Each wall is flat, endless, passes through zero and stands at right angles to its row. A trip goes straight from one point to another. List the walls that it crosses, first one first.

Walls:
(1): -10.2,6.7
(2): -13.4,-15.3
(3): 0.6,21.9
(4): -2.6,-14.9
(5): 24.4,-19.1
(6): -14.7,-4.1
(7): -4.7,-11.6
Trips:
15.5,-29.3 to -38.9,-3.7 => 6, 1, 5
-9.0,-16.5 to -2.5,15.3 => 1, 5, 3, 4, 7, 2, 6
-5.6,-30.4 to 12.9,-8.5 => 6, 2
-10.1,-34.9 to 21.8,23.5 => 6, 2, 7, 4, 3
1.7,-18.7 to -27.4,-16.4 => 1, 5

Walls:
(1): 5.9,7.6,-13.9,-18.5,-3.3,37.3,16.1,12.8
(2): 2.3,11.7,-30.8,8.5,-24.9,-21.6,21.9,-32.5
(3): 18.4,-6.8,7.7,-1.3,10.2,20.5,-10.0,9.2
(4): -27.3,-13.6,-4.2,-12.1,15.7,-12.0,0.8,28.8
(5): -30.2,11.2,18.3,-17.2,13.0,5.0,-6.8,21.2
(6): -10.5,40.7,-6.7,-28.0,11.1,41.5,9.5,5.3
(7): 29.6,17.5,-9.4,8.0,-13.7,17.4,-11.4,4.1
(8): -14.4,-3.6,1.3,28.8,7.4,24.7,-10.3,-26.1
(9): 5.1,-22.0,12.3,-27.2,-9.4,7.5,38.0,-9.4
Trips:
13.7,-4.9,-11.0,26.1,-13.1,-11.6,20.4,35.3 to -21.0,15.5,1.9,7.2,17.2,-20.4,-35.3,20.3 => 1, 2, 5, 7
-3.4,9.9,-2.7,-6.8,0.6,-22.3,-18.9,23.1 to 40.0,-27.9,2.0,16.7,-1.9,6.0,0.7,-3.5 => 7, 3, 5, 4, 9, 8
7.5,-13.0,6.5,15.9,50.6,20.3,8.6,-12.5 to 7.7,18.1,-13.6,-17.5,-46.0,-4.7,-21.2,6.0 => 9, 7, 2, 8, 3
0.4,9.2,26.1,22.5,27.1,-23.2,2.8,18.6 to 12.2,3.5,11.9,-59.5,7.2,-14.0,12.9,4.3 => 9, 6, 1

Walls:
(1): 21.1,-12.5,-2.7,44.6,-12.9,-7.7,45.5,8.8,-21.9,9.6,-10.4,-30.3
(2): 4.2,22.3,16.1,-11.2,-10.9,4.0,12.6,-5.4,-5.1,15.3,-10.6,-15.4
(3): -23.7,-1.0,24.4,4.1,-8.6,0.6,3.7,-12.4,-9.9,16.1,-29.8,-9.4
(4): 7.0,-10.2,37.3,-19.8,19.4,22.7,18.5,-26.6,7.2,-12.7,-4.3,-7.8
(5): 38.8,-49.2,2.5,19.2,-11.9,-14.9,10.8,-1.0,-13.0,-2.7,-24.5,-7.7
(6): -11.8,25.1,-0.2,-32.5,-14.5,-25.6,-3.2,24.8,0.3,6.9,3.9,4.7
Trips:
9.1,6.8,-22.3,24.2,-26.0,19.5,18.7,-6.9,10.0,12.9,-16.5,13.3 to 13.9,2.1,-16.5,16.3,-5.2,8.5,16.3,-32.0,-12.4,-7.6,13.0,7.9 => 3, 2, 4
-56.7,20.5,44.3,-1.7,3.4,15.0,-2.2,-19.6,17.5,-8.0,16.2,-21.7 to 10.2,-20.9,-25.2,-3.2,-2.2,25.1,-7.4,-0.2,11.0,4.9,19.9,3.2 => 6, 2, 3, 4, 5
